Each row is a point. The window is the flat piece filled in between its corners: a triangle in 3 columns, a solid with four corners in 4, and so on. A path goes straight from each point to the next, and from the last back to the first. After which points does the path pass through the window?
(in the rows, 128 means zero)

Window (3 x 3):
[[126 126 160]
 [126 147  93]
 [120 127  73]]
Path:
(1): [157 137 103]
(2): [ 91 127  74]
(3): [ 88 137  71]
(4): [158 147  68]
(5): [146 140  75]
(6): [113 142  86]
(7): [108 144 113]
(8): [145 149 114]
Through the window after points: 1

Window, 4 rows:
[[156 158  79 124]
 [133 133 147 103]
 [117 136  89 152]
 [102 135 156  65]]
Path:
(1): [128 160 142 120]
(2): [ 95 193 143  61]
(3): [174 102 103 118]
(4): [123 108 140  90]
(5): [125 167 141 111]
(6): [105 151 139  97]
(7): [132 106 152  68]
(8): [142 139  95 102]
(9): [133 162 118 112]
(10): [168 184 154  85]
(11): [120 111  94 110]
(12): [ 94 101  91  96]
Through the window after points: 4, 6, 8, 12

Window:
[[103 109 182 144 132 147]
 [124  83 123  73 166  85]
 [107 132 143 165  92  92]
 [178 106 125  97 156 177]
 [ 88 122  77 157 107 162]
 [150 174 107 104 139 108]]
Path:
(1): [115 109 135 157 163 119]
(2): [127 103 163  77 121 147]
(3): [127 114 119  99 105 163]
(4): [128 128  95 171 152  92]
(5): [157 140 107 190 126 101]
(6): [ 71 111 166 105  86 116]
(7): [131 131 121  91 104 137]
(8): [128 159 138 189 149  76]
(9): [142  77 106 183 157 131]
(10): [104 159 147 129  98 145]
(11): [117 141 149 105  77 145]
(12): [108 109 120 174 139  83]
Through the window after points: 1, 5, 7, 11

Window:
[[ 88 198 112 134  79 145 156  91]
 [147 111 152 164 174 165 171 131]
 [145 131 149 120 145 127 103 111]
 [200  64 129 107 151 151 152 143]
 [194 139 125 157 138 121 104 131]
 [113 133  96 134 102  89 140  92]
 [167  80 109 142 149 152  96 148]
 [115 203  88 126 141 114 123 111]]
Path:
(1): [159 144 133 136 149 155 100  54]
(2): [168 110 112 140 171 135 134  82]
(3): [154 103 122 109 132 150 147 152]
(4): [ 95 177 139 128  81  89 140 146]
(5): [114 175 102 138 104 165 151  77]
(6): [175 105  90 158 133 159 120  83]
(7): [118 128 124 123 125 116 120 155]
(8): [135 134  81 136 122 116 155 197]
Through the window after points: 4, 6

Window (9 x 9):
[[ 94 146 159 167 138 148 177  99 110]
 [105  24  96 140 184 153  93 138 193]
 [118 185 154 101  95 117  81 142 103]
 [146  70 110 109 135 145 125 119 124]
 [ 55 121 162 146  98 122 155 142  90]
 [ 92 124 132 120 112 105 134  87 162]
 [114 173  93 145  71 144 149 111 112]
 [132 177 154 118 108  66 117 173 112]
 [ 96 141  90 120 143 134 145 109  92]]
Path:
(1): [101 118 139 157  87 125 111  78  92]
(2): [ 89 107 102 161 115 131 112 103 133]
(3): [125 132 137 109 128 136 131 135 132]
(4): [ 57 118 160 115 140 133 157 170 139]
(5): [121 113 118 161 103 125 106  94 101]
(6): [113 143 154 150 107  92 118 127 116]
(7): [102 147 127  96 115 107 138 135 140]
(8): [ 76 186 159  58 136 147 136 113 155]
(9): [123 103 137 171  91 103 114 151  97]
(10): [136 136 137 148 130  60  97 133  91]
(11): [111 189 153 101  92 115 151 175 137]
(12): [114 176 116  83 125 191 136 110 164]
(13): [ 92 110 127 159 107  70 119 127  81]
(14): [104  41  90 164 157 116 118 112 158]
(15): [101  94 128 105 159 173 100 155 168]
(16): [107 148 127 120 120 128 162 129 129]
Through the window after points: 2, 4, 6, 10, 12, 14

Window (12 x 12):
[[170 136 134 155 116 129 160 134 137 154  82 167]
 [110 194  95 160 149  90 140 122 164 101  64 155]
 [159  75 103 118 177  96 163 131  95 136 136 106]
 [128  96 130 111 210 132 155 104 137 156 103 106]
 [131 122 149 178  90 111  89 156 157 163 154 148]
 [178  80 113 111 124 116 130 126 157 157 117 188]
 [124 105 126 124 126 217 100 128 153 123 138 150]
 [ 79 122 171 166 104 170 124  93 152  97 168 135]
 [ 45 138 144 127  94 135 129 144  88 137 170 165]
 [129 134 130  83 114 170 116 103 130 140 110 127]
 [105 136 160 136 171  79 141 167 134  85 151 135]
 [ 42  84 151 113 144 124 162 124  90  70  89 122]]
Path:
(1): [119 152 180 163 181 127  79 121 138 119 147 184]
(2): [156 134 174 142 126 162  99 104 112 129 111 181]
(3): [102 115  86 100 126 116 178 142 155 139 118  91]
(4): [129 120 105 128 111 119 157 128 156 120 148 131]
(5): [142  80 163 121 204 107 103 133  86 147  67 170]
(6): [108 137 117 134 151 124  70 114  96 148 145 177]
(7): [136 111 144 139 106 131 142 143 158 137 125 120]
(8): [ 90 117 116 109  84 164 168 158 149  96 135 111]
(9): [105 120 147 126 145 117 121 121 112 130 127 158]
(10): [103 102 145 154 130 135 102 107 101 101 112 159]
(11): [136 125 119 107 143 103 183 169 172 180 161 143]
(12): [149  69  88 128  39 130 148 157 159 176 124 117]
Through the window after points: 2, 4, 6, 8, 12

Window (14 x 14):
[[135 144  58 103  97 127 200  76 122 111  82 104 129  47]
 [106 109 104 112 119 129 136 151 105  76 137 109 116  45]
 [ 77 122 169 142  79 133 141 172 145 134 118 128 119 146]
 [139 123 112 159 144 105 143 164 153  66 125 153 102 133]
 [167  85 167  74 152 144 167 121 111  99 137 140  92 125]
 [132 130 140 103 145 167 123 129 153 158 144 119  67 118]
 [155  64 150 135 112 119 129 137 131 142 146 111 179 166]
 [111 164  88 139 186  86 155 113 111 165 149 154 155 134]
 [ 76 129  83 110 151 160  93  71 151 147  77 178 136 124]
 [133  75 123  94  94  64  29 110 122  90 138 103 124 177]
 [110 111 199 172  56 147 160 115 170 125 156 158 180 136]
 [119 188  98 133  96 161 135 145 113 154 133 124 155 171]
 [174 123 144 174 165 130 150 113  80 139 146 118 103 204]
 [146 150 162 150 175 125 155 100 147 112  96 136 148 123]]
Path:
(1): [170 136 155 139 121 104 151 163 101 179  93 177  90 126]
(2): [147 109 109 134 116 120 104 126 112 138 112 122 115  99]
(3): [ 99 144 109  87 115 106 167  90 142  74 143 112 149 168]
(4): [104 144 163 119 115 157 207  98 156  97 167  96 106 156]
(5): [132 108 120 156 126 113  79 164 109 157  93 161 131 137]
(6): [166 118 170 135  76 142 120 127 134 131 114 198 156 112]
(7): [ 72 124 138 159 127 118 174 108 153 124 172  90 151 160]
(8): [124 105 133 123 135 126 155 101 136 112 147  99 141 136]
(9): [164 151 102 147  91 144 137 150 100 160  84 170 105 104]
(10): [159 108 134 121 110  94  93 127  92 139 126 151 117 124]
(11): [104 130  98 125 157 157 180  91 181  90 132  95 159 143]
(12): [110 109 124 130 120 138 132 117 133 111 151 114 138 149]
Through the window after points: 2, 4, 6, 8

Window, 14 rows:
[[133  86 152 141 166 110 163 118 128 105 109 144 155  98]
 [135 112 138 159 176 109 105 143 141 105 123 111  72 130]
 [130 119 117 125 133 114 135 143 129 171 159  82  74 121]
 [ 82 127 184 162 124  62 143 140 103 131 120 165  68 101]
 [138 126 158 171 130 153 131 121 121  91 155 103 133 114]
 [101 150 115 113 146 144 118 127 162 122 151 111 100  83]
 [124 121 121 113 125 119 136  93 130  78 106 120 141 136]
 [166 216 151 249 158 218 157 129 224 128  93 162  84 204]
 [172 136 155 126 147  82 134 119  97  94 126 135 142  85]
 [123 129 113 183 146 126  89 105 115 170 148 139 105 112]
 [ 92 149 129 143 164 129 123 145  94 145 108 108 104 115]
 [136 114 130 149 114 116  96 148 133 127 111 116 159  96]
 [ 73 146  94 173 148  66 103 156 108 157 168 137 167 120]
 [111 137 163 127 162 121  96 122 143 156 143 109 118 140]]
Path:
(1): [115 122 141 123 122 140 104 152 128 114 147 153 144 136]
(2): [116 120 132 135 130 130 131 142 126 120 134 125 112 128]
(3): [136 154 127 159 159  77 118  87 135 154 137 103 100  96]
(4): [124 133 135 143 148  91 135 109 150 111 131  87 128 106]
(5): [116 122 122 140 137 175 107 131 106 135 124 189 110 133]
(6): [140 100 151 153 150 135 106 161 106 134 138 167 117 137]
(7): [110 168 128 147 147 101 134  82 183 119 125  60 100 113]
(8): [124 137 128 187 153  66 128 115 128 152  97  84 110  72]
Through the window after points: 2, 4, 8

Window:
[[154 134 194 155 139 168 162 169 149 120 107 161 104 153]
 [167 111 192 118 155 137 143  84 189 140 107 135 107 151]
 [105 152 192 126 138 140 140 131 156 132 114  79 101 119]
 [129 128 164 123 146 185 130 107 117 102  93 181 125 107]
 [136 157 110 174  78  80  65 150  85  90 149 115 144 142]
 [138 112  99 129 120 128  79 185 100 105 186 129 140 118]
 [144 109 152 135  85 172 164 106 144 128 116 105  84 143]
 [147 125 162 129  52 113  68 178 120 112 141 103 173 111]
 [181 180 166  78 144 180 146 135 136 104 108 143 120 147]
 [112 132 118 157  91 129 111 147 120  83 172 110 203 149]
 [157 158 179 165 131 194 140  90 162 170 139 128 111 124]
 [120 149 106 134  74  84 130 167 100 135 163 148 171 111]
 [138 129 135 151 132 167 132 126 160 174  73 100 131 150]
 [150 144  94 166  81  99 105 175 145  77 147 107 163  81]]
Path:
(1): [133 164 130 146  68 125  87 165 151  91 134 147 106 151]
(2): [132 156 147 139 101 130 112 135 152 129 127 140 133 127]
(3): [175  87 170 151 117 145 144 164 112 107 152  59 138 135]
(4): [192 123 174 109 105  92 132 190  67 145 114 105 163 128]
(5): [ 84 159 117 157 111 155 127 102 185 114 151 149 118 125]
(6): [ 85 156 140 148 132 137  75 133 157 141 117 151 132 139]
(7): [176 137 140 153  98 140 128 138 110 114 158 108 131 122]
(8): [149 121 142 145 148 128 142 112  83 129 147  89 197 112]
Through the window after points: 4, 6, 8

Window:
[[ 95 117 117 145 129  92 139 138 107  55 136  68 186 170]
 [132 108 164 112 127  83  67  87 155 140 118 130  76 153]
 [105 160 139 168 127 161 152 122 132  80 157 141  47 147]
 [159 145 138 133 139  77  96 123 144 165 173 131 109 130]
 [ 85 120  85 170 118 109 104 128 114 135 117  86 121 137]
 [158 110 114 165 172 166 173 115 154 104 131 179 109 177]
 [152 162 158 174 149 169 156 109  72 112 115 167  64 176]
 [106 129 142  85 156 123  72 129 147 166 154 163 132 156]
 [ 96 121 116 172  22 123 176 160  99  60 108  94 153 173]
 [109 122  72 136  80  97 172 178  78  31  97 110 122 168]
 [ 78 147 121 133 138  68 143 100 142 133 122 139 147 137]
 [125 129 164 110 156 110 114 142 156 154 108 110 114 108]
 [133 121 135  98 123 115  85  77 127 139 143 132 121  88]
 [121 112 159 148 169  88  63 129 150 134 136 177 140 108]]
Path:
(1): [ 87  87 130 129  94 118 155 140  99 168 157 132 105 129]
(2): [159 161 132 140 161 111  65 104 148  46 109 108 144 144]
(3): [163 165  67 128 141 114 103  90 132  84 102 124 128 136]
(4): [103  95 176 145 123 112 113 142 124 129 142 131 103 157]
(5): [ 75 102 106 129  93  81 146 116 118 148 167 129 140 136]
(6): [117 137 129 142 137 107 113 130 140  94 110 112 125 144]
(7): [135 143 122 139 122 122 122 126 151 114 124 131 116 150]
(8): [ 83  97 160 127 133 118 126 121  69 136 140 139 126 137]
(9): [116  64 176 134 116 107 161  97 125 135 159 122 121 157]
(10): [111 209  70 141 132 113  75 154 126  95 114 149 120 147]
(11): [145 166 112 139  90 125 106 104 120  92 124 133 136 148]
(12): [ 69  79 146 139 179  60 143 139 137 148 154 126 106 151]
Through the window after points: 7

Window:
[[130  98  93 122 145 112  99 123 104  84 190  87 182  67]
 [122  73  77 110 175 178 126 145 110 105 179 119 156 132]
 [123 124 176 109 100 177 137 152 134 181 107 109 151 117]
 [188 182 161 153 130 153 130 157 145 162 128 128 154 163]
 [136   9 119 145 171  97 121 128 110 102 187 116 161 105]
 [114 157 142 147 151 135 109 106 105 178  96 136 172 154]
 [146  98  65 162 105 144 110 150 133 107 105 213  90 103]
 [139  50  94  95 183 114  59 168 107  99 152  97 123 104]
 [141 177 112 169 113 129 174 154 114 210 102  92 135 148]
 [126  96 101 110 118 118 150 127 141  65  95 157  91 146]
 [151 189 151 159 179 156 169 125 162 203  88 107 150 103]
 [110 134 123 185 115 152 122 115 131 111 124 160  39 137]
 [153  47  79  87 143 118  91  84 129 123 185 120 122 115]
 [184 153 152 149 147 166 153 112  70 169  95 105 142 118]]
Path:
(1): [127 132 106 130 142 126 132 131 103 157 132 145 124 128]
(2): [133 115 109 124 151 157 143 150  93 142 158 163 129  77]
(3): [164 106 105 172  91 116  81 105 160  97  73  99 133 163]
(4): [125 123  64 167  90 199  98 143 154 106  89 115 153 172]
(5): [147 103 148 112 177 108 153 120  91 135 157 144 106  94]
(6): [139 112 118 115 167 143 137 138 112 127 138 155 125 109]
(7): [137  82 117 171  96 134 103 129 132 137 109  86 114 156]
(8): [136  92 111 138 127 145 125 114 140 129 120 125 137 133]
(9): [132 162 141 101 141 122 138 159  82 126 141 145  64 112]
(10): [123 134 104 105 148 146 147 148 117 123 147 184 126 115]
(11): [152  90 119 164 130 146 111 126 124 151 108 104 126 136]
(12): [138  86  93 135 144 151 114 111 137 131 118  94 146 115]
(13): [129 113 123 115 137 112 124 148  92 127 165 196  94 114]
(14): [127 122 115 114 131 142 155 133  96 113 168 150 130 112]
(15): [137  83 121 148 143 146 107 139 137 140 122 118 136 126]
(16): [207  92 122 188 132 146 113 139 180 100 117  62 152 141]
Through the window after points: 2, 4, 8, 14

Window:
[[123 122 129 123  98 175 130 172 113 155 119  89 187 156]
 [129 167 131 191 137 136 164 171  97 113  57 126 137 140]
 [166  89 134  82 140 145 172 130 151 105 123 173 154  75]
 [129 126 127 154 111 176 104 109  62 154 155 107 186 133]
 [112 154  87 208 116 143 201 119 139 120  85 133 138 156]
 [154 117 140  71 195 176 196 106 164 129 133 163  99  96]
 [119  40 115  85 148 184 107 130 115 137 167 152 114 102]
 [148 148  81 133 156 118 150 149 117 120  55 146 171 175]
 [149 161  92 181 126 156 113 144 141 128  90 102 155 130]
 [ 94 147 138  84  90 177  95 129 104 104 182 114 158 122]
 [143 116 111 111  73 160 108 122  87 166 133 118 121 129]
 [111 155 117 169 144 101 150 146 145 164  92 149 150 132]
 [105  86 111 107 109 135  93 115  79 148 114  59 163 119]
 [145  75 174 106 157 184 156  75 175 117 106 188 104 118]]
Path:
(1): [156 113 127 136 132 129 152 137 124 112 130 122 141 129]
(2): [ 77 157  98 106 124 196  98  96 100 163  95 161 166 128]
(3): [123 137 120 119 113 168 133 130 108 139 101 128 165 114]
(4): [148 114 111 168 134 144 123 124 130 120 152 109 139 143]
(5): [145 140 123 178 129 134 147 140 118 114 114 105 117 183]
(6): [119 126  92  89 136 161 135 140 129 156  67 168 203  81]
(7): [130 123 113 127 123 188 138 137 104 162  99 139 160 125]
(8): [136 124 134 130 107 110 129 151 142 109 143  89 157 145]
Through the window after points: 3, 5, 7

Window, 14 rows:
[[159 129 141 101 181 181  70 151 157 107 148 139 174 147]
 [145  97 105 107 107 124  94 134 127 125  71  78 106 160]
 [ 89 112 106 128  69 122 174 104 137 124 105 149  85 122]
 [119 123 177  79 172 153 125 108 163 118 182 103 118 128]
 [126 162 148  91 132 126 232 115  57 109 151 144  98  83]
 [168  83 153 117 134 140  61 139 134 139 109 120 130  98]
 [ 86 112 143 129 128 106 118 151 142 164  93 116 134 150]
 [175 145 179  56 130 158  73 140 116 154 152 145 133 148]
 [ 83  98 112 148  97 146 178 129  89 151 144 113  68 139]
 [150 146 128 125 117  94 170  69  62 112 173 140 115 115]
 [ 72 139 114 152 108 130  91 138 140 130  94  99  67 128]
 [144 131 114 130  98 144  92 144 167 154 121  71 144 117]
 [109 122  97 157 123 139 143 103 143 179  64 116  76 137]
 [164 157 202 136 120 143 200  93  90  82 173 131 122 122]]
Path:
(1): [ 94 115 170 106 127 179 132 110 116 120 105 118 162 142]
(2): [113 145 160  84  94 188  87 125 118 124  99  96 149 125]
(3): [159 100 124 138 159  93 147 144 158 157 154 139  81 136]
(4): [148 122 115 128 149 112 136 138 145 124 161 140 109 135]
(5): [ 94 138 170 137  69 166 165  70  67 153  70  83 102 119]
(6): [ 84 104 143 115  76 143 127  88 108 145 121 112 118 134]
(7): [159 143  96 131 161 110 136 157 148 130 111 135  93 121]
(8): [160 125 111 118 145 127  91 149 149 131 140 115 105 137]
Through the window after points: 4, 8

Window:
[[ 91 122 137 177 141 163  98 117 118  48 127 156  90 131]
 [133 181 128 132 150 124 105 153 130 163 142 180 144  94]
 [122 146 125 111 169 177 104 149 102  81 177 171  96 164]
 [ 92  77 172 162 157 175 108 147 123 114 189 138 122  74]
 [103 109 193 179 158 155 115 180  98 128 138  98 122 116]
 [179 142 116  78 130  79 149 127 122 175 129 154 124 103]
 [171 154  72  92 151 132 119 114 129 196 116 125 165 110]
 [ 97 112 103 122 124 151  73 187 141 107 155 163  93 145]
 [167 139 117  76 151 122 159 129 159 197  90 183 175 131]
 [ 47 122 153 148 163 132 159 150 110 148 155 109 138  90]
 [144 146 122 137 166 118 129 139 178 140 162 134 124 136]
 [ 90 136 182  99 159 144 103 155 146 124 141 100 137  77]
 [110 138 136 146  93 174 108 160 124  62 184 148 134 147]
 [139 161 140 106 128 148 150 110 147 215 121 138 110 109]]
Path:
(1): [129 176 101 113 173 148 160 159 165 147 126 125  97  57]
(2): [111  99 180 156 130 143  81 133 105 140 175 163 153 143]
(3): [104 131 154 125 136 120  87 151 121 169 197 128 145 121]
(4): [117 120 110 135 149 182 163 141 141  97  93 156  98 101]
(5): [142 128 130 138 124 164 167 196 135 126 127 152 138 106]
(6): [ 93 138 145 116 152 135 105 115 119 161 147 128 121 110]
(7): [ 96 125 158 131 166 136  92 124 115 162 182 189 144 145]
(8): [136 154 107 112 139 174 151 167 128  77 129 109  89 118]
(9): [126 156 120 133 145 166 147 161 142 160 145 160 116  90]
(10): [113 121 157 119 161  86  85 117 111 137 136 127 172 137]
(11): [108 128 142 159 134 115  97 107 108 111 138 137 134 139]
(12): [120 135 109 122 164 218 131 173 156  84 130 171  76  92]
Through the window after points: 1, 3, 7, 9, 11
